Rows are points. A path goes straight from each point to the next, and from the last back to the first. The post is the endless flat space through its rows: a point in 2 columns, a line in 3, a plane in 4, and so on, so that a path can go around it. How many times does the path go around the post? Going back the other way cancels.
In the rows, 128 means zero.

Post, 2 rows:
[[158 134 153]
 [ 80 147 105]]
Path (26 x 3):
[[102 145 199]
 [155 157 141]
 [108 166  89]
 [157 184 187]
 [ 99 105 178]
 [ 81  76  97]
 [121 140  58]
 [102 177  84]
 [ 51 194 148]
 [ 86 132 129]
 [133  73 112]
 [ 44 158   7]
 [135 196 100]
 [135 164 173]
 [110 122 154]
 [125 113 124]
 [131 142  73]
 [146 188 131]
 [132 153 167]
 [141  96 160]
 [105  76 149]
 [145 133 182]
 [154 165 143]
 [ 95 155  46]
 [185 101 155]
 [103  85 169]]
Times around: 2

Post (5 x 6):
[[ 86 150  94 131  90 130]
 [164 112 151 162 147 127]
 [135  65  76 126 142  88]
 [109 184 158 147 144 201]
 [136  84 124 126 118 127]]
Path (23 x 6):
[[112 111 142 158 190 138]
 [ 64 114 141 141 147 170]
 [125 193 149 157 201 115]
 [131 186 137 102 113 163]
 [ 93 101  90 107  72 151]
 [100 123 140 154 109 167]
 [141  67 208 125  92  93]
 [130 120 211  95 131 193]
 [189  90 185 107 165 166]
 [158 162 141 162  75 187]
 [128 125  77 215  69  68]
 [ 37 116 117 120 133 147]
 [170 104 212 101 133 147]
 [119  69  57  94 103  98]
 [105 153  77 160 147 151]
 [164  91 128 127 102 204]
 [136  63 113 188 116 113]
 [137  91 155 145 219 158]
 [226  73 185 182  99  40]
 [161 101 117  98 193 222]
 [158  90 142 154 123 213]
 [137 139 132 131  90 174]
 [111 178  73 188 131 115]]
Times around: 4

Post (8 x 9):
[[158 206 103 162 120  58 159 111 137]
 [134 161 132 155 141 164 105 139 193]
 [115 104 149  94 119 149 106 183 152]
 [ 83  82  93  45 188 161 111 134 165]
 [156 163 126 120 104 119 187  81 163]
 [152 126 124 126  96 102 132 112 170]
 [147 148 138 143 102 150 108 123 100]
 [ 86  73 106 110 121 173 137 118  49]]
Path (32 x 9):
[[115 135 150  92 154 137  99 165 159]
 [122 179 157  75 151 152 189 123 153]
 [143 100 117 177 154  96 116 133 208]
 [156 177  52 192 206 157 154  75 118]
 [143 197  23 169 153  51 142  86  72]
 [157 119  91  41 126 179 131 123 127]
 [150 203 122  83 104 128 201 117 186]
 [ 33 150  64  51 237 196 184  62 205]
 [ 81  77 193 101 128 169 124 193 120]
 [145 100 145 115 121 131 118 113 104]
 [124 120 135  20 197 227 136 152 100]
 [108 132  94  68 128 105 171 176  77]
 [103 175  53 135 124  96 128  81 189]
 [153 187 139 161 104 109 101  68 143]
 [140 125 132 148 121  96 132 130 223]
 [148 107 146 137 112 131 151 137 154]
 [122  59 153  77  94 178  90 193  82]
 [158 131 144 113  50 174 158 171 157]
 [159 154  74 180 148 167  94  62 112]
 [188 167 105 246 132  85  89 100 153]
 [116  88 189  96 120 188 157  76 155]
 [107  73 128  56 101  97 127 125 129]
 [101 164  76 155 161  71 196  78 109]
 [168 100  94 168 152 138  95  59  80]
 [142 114  78 134 145 150 114 100 107]
 [132 151  53 122 145  67 142  93 119]
 [141 170  88  74  71  73 197 103 113]
 [ 74 157  85  74 133 117 147 108 147]
 [ 60 159  53 122 209  79 142 107 116]
 [141 168  94 180 165 104 155  66 138]
 [151 158 107 190 126 123 121 127 139]
 [ 89  39 125  88 147 158 165 183  99]]
Times around: 3

Post, 11 rows:
[[106 145 113 120 110 113  90  67 135 165 162 138]
 [143 140  65 111 139 135 116 113 144  94  97 123]
 [ 54 162 117 129 137 140 167 141 171  47 170 156]
 [ 77  93 122  98 132 124 173 123 152  10 176 129]
 [147 122 105 126 117  90 147 109 147 159 143 133]
 [115 108 178  74 129 146 134 135 114 191 129 131]
 [ 94  87  83 139 164 130 140 101 135 100  79 127]
 [132 152 150 132 156  95 100  88 129 177 128 111]
 [122 108 148 109 167 142 124 120 124 190 161 145]
 [131 130 136  86 163 103 124 140 115 147 109 168]
 [109 120 140 114 132 109  85 133 141 146 121 106]]
Path:
[[ 98 125 151 103 147 110  49 129 104 204 116 118]
 [146 119 102 133 154 137 249 137 111 170 165 222]
 [115 165 247 133 176 113 102 122 129 192 159 151]
 [128 158 156  76 157  37 145 141 153  66 153 198]
 [137 149 153  79 185 116 130 113 142 112 135 111]
 [ 74  77 106 170 143  95 118  96 145 162 128  87]
 [118  63 129 111 162 161 148  86 107 173 158 121]
 [103 125 153 130  86 141 102  65 146 134 167  81]
 [136  91  79  74 112 115 164 117 148  71 125 179]
 [ 83 129 149 120 190  74 126 120 129 121  80 157]
 [149 137 149  91 130  87 196 144 141 148 156 104]
 [101 100 147  88 207 139 148 162 137 123 174 123]
 [ 75 172 185 115 148 114 105 100 150 137 133  71]
 [ 82 161  69 106 150 132  97 151 130 149 159 164]
 [128 113 121 132  95 148 127  94 148 151 186  86]
 [ 58 161 107 181 188 154 118  97 122 220 103 164]
 [130  77  59 111 118 132 131 141 130 150  96  76]
 [108 166 133 117 101 145 149 104 124 149 166 141]
 [109 128 142 135 156  80 167 135 142  92 131 157]
 [128  89  89 111 159 156 203 158 170  82 130 199]
 [138  87 145  62 136  87 183 105 121 105 144 156]
 [ 97 117 145 119 159 121  58  89 134 161 147  75]
 [ 56 106 159 159 137 131 175 138 135 150 208 109]
 [119 119  97 112 142 158 127 134 131 135 128 137]
 [ 97 142 103 122 130 153 116 106 148 137 159 115]
 [ 84 131 155  63 132 157  90  72 118 161 182 135]
 [ 64 101 156  65 160 119 103 144 100 128  54 137]
 [ 81 119  78  95 150 105 108 106 147 103  92 151]]
Times around: 3
